Each row of a before or after table is a point. One or more steps were done to the points. Then noise was added and the rows were shuffled. The steps act on how far a point lies along the listed directions, d1 being the first. What was done? A step turns or swaps two directions, mirrors them in a line or flattens them onto one, adds a multiple of one to another, or multiplies one. Angles are multiples of 10 degrees, from the lower direction toward the higher: turns from -170 to 170, lines from 10 to 170 but not 90. Use the fewest steps. Two steps may share a direction if one is a turn and the other turns, adds or multiplies; they go together, in the order done. Otherwise the lowest direction goes first.
In the rows, 128 means zero.

Directions:
(1):  68 125
(2): 125 188
Before:
0: 161 158
1: 170  68
2:  86 166
3: 131 100
4: 125  91
5:  61 142
6: 111  79
7:  62  72
8: 104  56
9:  72 129
After, 10 rows:
0: 189 190
1: 204 147
2: 184  86
3:  94 103
4: 171 126
5: 157 126
6:  92 171
7: 176 140
8: 115 198
9: 131 185
Steps: mirror d1 and d2 in the line at 50 degrees

Directions:
(1): 103  45 176 116  83  91 112 160
(2):  71 149 171  72 192  96 122 101
(3):  46 107 120 140 116 209 148 113
(4): 114  95 110 200 172 110  62  96
Before:
0: 185 149 137 187 155  56  53  95
1:  53 129 154  74 180  76 132  87
2: 192 129  61 183 127 133 124 126
3:  73  86 112 171  97 134  83 103
4: 183 158 106 161 150 103 112 109
5: 195 228 114  99 111 165 167 147
6: 152 114  92 219 129 102  68 139
7: 132 114 156  42 106 123 197 156
8: 146 187 112  69 162 185 185 125
9: 106 100 176  91 207  54  98 106
10: 199 125 159 123  91  95 118 150
11: 196 165 121  77 103  62 177 187
After, 12 rows:
0:  36  73 138 170 119 145  94 136
1:  82 100 125 223 137 149  59  77
2: 127 172  77 165 214 171 125  76
3: 140 204  56 138 157 155 165  81
4:  44 136 135  93 102 159 140 105
5: 200 158 129  78 172  68 148 128
6: 179 121 116 154 165  16  91 150
7: 235 122 104 124  98 130 147 171
8: 224 114 142 158  71  81  90 179
9: 127  82 119 190 115 128  97 116
10: 104  35 131 153  96 113 111 144
11: 136 113 172 141 158  78  71 109
Steps: turn d1 and d2 by 100 degrees; turn d3 and d4 by -70 degrees

Directions:
(1): 182  85 159  69  87 168 103 110  91 107  87 198  68 118
(2):  92 109 110 170 118 135 113  59  96 150  44 158 207  94
(3):  94 124 199 158 110 145  90 214 195  92  78 145 147 116
(4):  83 144 108  83 156 134 122 154 143 220  82 106  66  62
Before (11 x 14):
0: 159 112 103  72 141 117 125 101  70 176 138 148  77 108
1: 127 103 117  90 113 175 127  74  78 133  74 163 112 106
2: 125 134 150 137 122 142 112 136 153 117 133 146 161 138
3: 157 101 145 148  84 141 123 122 135 100  85 181 170 125
4:  99 190  54 223 150  54 178  40 111 144 192  44 249 161
5: 159  90  83 106  95 104 135  35  58 162  76 182 122 107
6: 156 109 157  99 102 155 109 103 123  98  88 177 133 110
7:  62 187 203 216 168 113 126 217 225  75 125 134 199 125
8: 179  87 120 108 112 120 132  23  83  97 131 170 145 142
9: 101 119  94 141 118 127 130  96 120 126  87 168 163 113
10: 168 105 111 135  93 141 105  49  51 108  98 193 137 140
After:
0: 156 123 184 148 116 111 126 153 187  40 175 130 141 173
1: 159 121 161 131 104 137 117 103 130  69 118 167 169 139
2: 151 135 178 175  96 131  98 175 148  42 153 158 139 175
3:  40 175  85 188 194 103 148  47 110 204  66 130 211  60
4:  98 131 138 139 120 133 118 167 168  98  96 163 145 119
5:  46 217 137 170 166  80 145 244 238 179 157   9 122 105
6: 146 117 140 174  99 127 135 133 146  96 102 160 198 137
7: 166 106 196 126  84 109 110 213 176  60 129 171  99 159
8: 143 107 182 115  97 182 111 159 136  57 113 160 114 150
9: 184 109 167  79 120 129 111 170 113 112 163 162  70 145
10: 113 140 126 138 131 135 116 106 135 141 134 136 175 131
Steps: turn d1 and d4 by -50 degrees; mirror d2 and d3 in the line at 40 degrees

Directions:
(1): 193 106 122 164 121 133 128 160 168 178  97 160 220 118 126 136 115 204 124 148  61 109  31  94
(2):  69  93 170 148 158 208  99 152 219  74 149  98 101  51 104 172 150 158 149 155 150 149 117  71
(3): 142 114 126 167 167 127  30  55 131 201 177  87 108 141 102  54 178 120 180 169 138  95  98 144
(4): 151 196  68 200  92 157 181  85 122  79 203 103  80 120 142 151  68 181 169 124 126  84  96 147
(5):  99 191 159  54 156 116 218  77 105 156 126  36 168  87 103  92 140 150 152 137 104 171 100  91
Before:
0:  98  75 135 144 138 173  32 167 180 101 129 162  89 122 125 156 133 116 120 135 155 131 168 122
1: 112 124 132 133 135 152 112 127 154 103 127 129 120 107 119 144 114 130 126 142 124 136 141 119
2: 146 154 127 129 128 153 157 112 143 108 153 116 145 101 124 145  91 161 134 145 111 108  97 116
3: 186 154  93 156 117 122 154 102 130 159 143 131 147 135 130 109 102 148 157 138  86 108  82 130
4: 159 117 114 147 125 111 148 163 134 155  93 151 166 146 137 142 128 158 106 107 105 123  98 107
5: 139 117 115 117 105 121 164 163 119 110  77 169 160 124 138 163 120 126 106 107 114 149 128 116
6: 168 118 132 103 140  87 109 111 105 186 116 116 177 137 116  94 152 125 132 136  95 132  89 119
7: 161 175 108 139 109 128 158 108 106 139 146 124 123 139 137 113 109 153 157 130 117 114 103 150
8: 153 117 122 123 123 105 116 149 128 148 111 153 140 155 122 130 115 111 115 114 119 107 127 133
9:  90 113 142 158 121 163 108 120 172 103 182 113  99  94 121 134 129 159 159 149 138 123 118 119
10:  93 146 134 127 138 165 159 127 144  95 130  94 102  89 114 135 126 135 139 129 132 150 135 100
11: 104 118 129 125 128 154 106 139 141  76 148 135  82 119 130 144 125 106 138 127 156 120 160 123
12:  74 103 153  89 145 161 155 164 160  81 103 107 129  60 136 171 137 122 110 124 155 156 159  92
13: 114 130 128 142 136 145 114 131 128 100 149 132  94 116 129 145 129 118 143 114 147 121 156 124
After:
0: 148 156 114  93 124  76 147 109  82 162 122 122 129 171 121 100 115  89 124 105 125 112 144 153
1: 114 130 149 132 148 160 141 137 158 114 137 108 140  78 114 149 133 161 151 130 118 137 107  83
2:  37 121 192  89 188 217 107 124 221 104 147  40 120  23  79 143 159 172 166 169 137 186 114  41
3:  71  71 159 166 163 235  95 168 248  65 145  95 116   7 118 196 147 183 149 164 152 133  98  53
4: 135 149  97 128 108 114 158 110  90 112 121 136 115 138 135 133 123 108 134 110 136 134 143 144
5: 165 151  85 122 101  88 150 114  78 128 129 165  97 180 152 112  99  69 124 103 128 117 174 179
6: 124 147 102 128 125  92 145 119  82 131 130 126  87 172 143 119 134  92 116  90 157 125 172 151
7:  96  96 142 179 141 212 109 170 213  75 131 123 106  62 110 174 128 169 139 148 128 137 104  71
8:  91 119 151 135 149 182 111 129 187  90 135 108 118  73 107 155 123 149 137 155 126 146 129  95
9: 174 111 104 111 116  56  76 115  58 168 119 162 123 195 140  92 143  61 110 110 132 114 160 177
10: 173 164  97 124  90  97 156 131  74 136 120 169 121 176 155 117 100 118 125 106 124 113 141 178
11:  43  84 185 145 143 213 109 156 236  65 172  98 102  34 104 173 145 179 158 163 144 156 114  66
12: 120 127 131 137 125 169 124 136 156  66 156 141 100 105 131 171  94 128 121 136 146 111 145 128
13: 103 125 158 115 149 181 140 139 186  96 138  93 142  63 106 147 133 171 157 153 117 140  87  63
Steps: turn d1 and d5 by -160 degrees; multiply d2 by 2.5; flatten d3 and d4 onto the line at 130 degrees

Directions:
(1): 145 132 131 105 184  82 112  54 128 101  69 102 152 113 163  34 206 101 134 108 111 151  91  95 164 170  14  44 112 150  48 162 169  89 167 158 124 114  43  98 118 168  81  90 134 134 173 144 101 148  77 115 102 154  52 112  95 171 141 101  66 191 100 174
(2):  75 168 186 156  92 116 121 196  79 157 119 175 138 162  62 118 150  63 124 176 162 176 149 186 144 127  28 132  99 165 138 129 160 123 178 124  55  83  94  94 118 205 204 111  96   9  73 162  82  75 138 179 106 114 170 143 157 162  99 191 123 104 166 142
(3): 177  96 170 121 105  71 160 193 142  40  82 115 127 141 215  96  85 113 129  82 108  65  67 150 186  65  49 157 146 141 151  67 112 136 107 121  69 139 183 189 150  57 164  72  92 116  94  77 140 122  48 141 108  42 161  57 149 145 135 122  71 151 135 117
Before (14 x 64):
0: 136 130 152 120 126  94 126 142 115 109 104 135 135 143 141  94 146 106 125 128 132 127 113 145 155 127  53 104 123 144 105 120 140 115 142 135  94 110 111 123 122 131 138  99 107 106 122 138 111 112 108 142 111 108 126 107 133 153 126 134  98 146 128 142
1: 145 119 131 123 146 120 123 111 135 111 108 120 123 124 154 108 138 126 126 113 120 114 116 126 135 125 113 116 135 131 115 130 134 125 124 132 125 130 118 124 128 125 107 106 135 144 142 120 131 135 108 123 122 126 109 118 122 138 133 117 109 143 113 130
2: 126 140 148 132 123 112 128 144 118 123 117 140 128 135 116 110 137 113 135 134 129 147 124 137 146 131  88 113 121 138 120 128 136 124 141 131 108 113 117 114 134 148 147 111 115  90 115 129 113 118 110 138 121 123 130 130 139 140 124 141 113 129 135 131
3: 121 138 130 125 126 134 120 124 118 140 128 136 130 129 116 129 146 118 127 134 126 139 135 133 121 143 121 126 123 136 125 132 132 127 142 130 132 118 112 119 120 145 124 139 133 114 122 136 120 131 132 126 128 143 126 143 132 137 130 126 135 127 131 128
4: 142 122 108 117 144 129 128 104 141 116 119 105 121 122 144 117 123 143 135 111 119 117 122 107 119 136 146 120 130 115 112 132 122 128 122 133 151 143 130 126 130 110 101 129 139 159 142 120 142 143 117 120 135 135 109 128 127 118 142 107 119 144 122 129
5: 137 123 129 122 136 116 134 129 139 111 121 117 132 121 141 115 141 137 140 112 120 121 113 127 134 128 108 117 123 127 116 130 135 125 128 127 130 130 123 133 129 113 125 117 122 138 134 124 125 135 109 127 123 119 118 112 124 134 138 114 111 136 117 136
6: 134 135 130 120 135 117 132 118 128 115 116 120 131 126 145 111 136 123 133 120 121 129 117 118 137 133 105 114 127 138 101 133 129 124 137 140 130 131 122 134 136 140 122 128 127 134 136 127 130 138 107 128 127 130 106 124 128 136 126 122 124 134 121 133
7: 133 133 145 122 123 110 133 157 116 117 108 134 133 134 141 109 122 107 131 122 126 132 114 144 150 115  76 135 119 140 119 109 134 123 140 127 101 123 121 139 130 121 152 102 110 104 111 129 115 116  98 151 112 105 137 105 140 147 123 130 112 140 131 136
8: 139 122 141 122 119 117 132 156 137 110 125 131 129 135 152 128 109 120 128 112 125 114 114 132 137 114 115 143 148 128 138 108 124 136 121 121 101 128 145 146 130 104 139 123 115 126 115 115 133 129 110 133 119 103 148 108 143 128 137 118 119 129 129 117
9: 143 125 128 116 144  99 129 121 136 106 104 116 129 127 156  99 135 125 131 107 109 116 102 125 138 128  93 114 129 139 115 122 137 122 122 136 121 123 127 142 123 117 115 110 127 138 134 115 131 140  96 125 121 120 116 109 126 138 136 113 107 155 117 125
10: 122 130 149 131 108 112 131 162 125 122 125 140 135 140 131 129 116 105 127 124 125 124 125 147 139 114  97 134 130 140 142 114 131 132 136 128  99 121 138 136 133 135 153 118 113  97 111 120 116 111 120 146 123 103 151 115 138 132 117 145 130 130 142 122
11: 131 120 142 132 106 124 145 181 127 116 138 137 117 142 139 149 102 126 128 124 130 112 131 146 131  99 121 170 139 130 157  98 108 140 117 118 108 128 171 147 132 102 162 119 114 113  91 114 138 109 123 141 124  94 160 111 146 121 117 137 129 110 135 108
12: 140 126 124 124 137 132 129 122 143 119 127 118 122 124 148 133 119 138 131 116 122 111 136 112 126 123 157 126 126 121 132 122 123 137 114 129 140 136 143 137 134 107 106 132 132 153 134 118 131 131 120 126 137 131 126 114 125 117 128 114 128 141 118 127
13: 131 123 126 109 128 127 131 130 136 128 131 123 126 120 140 125 133 134 129 124 132 120 122 127 126 130 146 129 132 119 130 123 130 125 125 127 134 128 125 134 129 123 111 137 134 140 131 123 136 140 133 125 130 137 117 118 121 127 138 123 130 129 125 128
After (14 x 64):
0: 150 120 133 116 164 107 119  88 134 103  90 112 129 121 165  81 162 118 129 107 114 120 104 117 145 137  79  91 130 137  92 139 147 114 137 140 124 126  93 115 125 138  93  93 137 145 155 125 123 142  92 119 114 134  87 114 112 151 137 109  91 161 104 143
1: 137 137 130 114 150 105 128  98 128 109 101 113 137 122 155  86 157 116 133 114 116 135 107 107 147 145  74  91 122 144  79 142 141 113 146 148 130 126 100 125 133 150 110 118 129 135 147 130 124 143  93 126 120 137  85 119 119 148 129 115 107 152 115 146
2: 123 138 130 123 129 130 119 119 118 139 124 134 131 129 118 122 152 115 128 134 125 141 132 131 125 147 114 120 122 137 120 134 134 123 145 131 132 117 106 117 119 148 121 136 134 114 125 137 118 132 128 125 126 145 122 140 129 140 130 124 131 133 129 131
3: 143 132 153 111 148  75 120 112 114  98  79 125 144 136 156  56 177  95 127 120 125 136  97 131 169 145   7  69 116 152  73 134 156 100 157 147  92 105  76 111 118 147 118  83 110 108 140 145 100 121  87 136 100 118  96 100 119 170 130 124  73 171 116 161
4: 138 125 123 125 134 134 129 126 143 120 130 120 121 124 147 136 115 139 131 117 123 110 138 114 125 121 164 130 127 122 137 120 121 139 112 127 139 137 147 139 133 104 109 135 132 153 132 118 132 130 122 126 138 130 130 115 126 113 128 114 130 137 119 126
5: 145 123 109 115 152 122 126  94 140 112 112 101 124 120 149 105 135 139 137 109 116 121 116 103 125 143 131 109 128 118 100 136 128 123 126 137 150 141 119 122 129 116  95 123 141 160 148 122 137 146 110 119 132 137 100 126 122 125 145 103 110 152 119 136
6: 130 123 126 109 129 126 132 129 137 127 130 122 126 121 141 125 134 134 129 124 132 121 123 128 126 130 146 128 133 118 130 123 130 125 125 127 135 129 125 134 129 123 110 137 135 141 132 123 136 140 132 125 131 138 117 117 120 126 138 123 130 129 124 127
7: 136 134 145 118 131 102 130 146 116 114  99 130 136 132 146  95 134 102 132 119 123 135 108 139 155 122  60 123 117 143 107 114 141 118 145 131 100 121 108 134 128 127 145  95 111 105 117 131 111 119  91 148 108 109 125 103 134 153 125 126 103 150 127 144
8: 137 121 141 124 114 121 135 164 137 113 133 134 126 137 148 138 100 123 127 115 126 113 118 136 132 109 129 153 150 125 147 104 119 141 116 119 102 130 154 150 131 100 145 128 114 126 110 112 136 127 116 135 122 101 157 110 147 123 136 120 126 122 133 112
9: 120 130 149 133 102 116 133 169 125 124 132 143 133 141 127 138 108 108 127 126 126 122 129 151 135 109 108 142 132 138 150 111 126 135 132 124 100 123 146 141 135 130 157 122 113  97 106 119 120 107 125 147 126 101 158 117 143 128 116 149 136 123 145 118
10: 129 142 149 127 134 104 124 131 119 118 106 135 132 132 122  94 149 108 137 131 126 150 116 132 153 141  67  99 118 141 106 134 144 117 148 135 107 110 103 109 132 155 140 104 116  92 122 132 109 122 101 136 116 128 118 128 134 147 125 136 103 140 131 141
11: 141 125 130 117 147 108 130 114 139 105 110 111 136 118 148  95 158 131 142 109 117 126 107 119 141 138  83  99 120 131 100 138 145 117 136 133 129 128 105 126 126 122 116 109 124 139 142 127 120 141  97 125 116 125 101 108 116 143 141 108  98 149 112 145
12: 149 127 128 108 163  83 123  96 137  97  83 106 137 123 167  68 162 116 134  99 103 124  89 114 150 143  54  85 123 146  88 134 152 109 136 146 120 119  99 130 120 130  98  96 129 141 150 120 122 147  79 121 112 128  89 104 115 153 141 103  85 177 107 141
13: 123 119 141 144  80 144 152 215 127 127 165 149 106 149 123 192  67 138 126 133 138 100 148 162 115  80 172 209 147 120 194  82  88 159  99 105 110 136 210 161 137  83 183 136 112 111  70 107 150 101 146 146 137  82 194 118 161 101 110 149 158  80 148  85
Steps: multiply d1 by 2.5
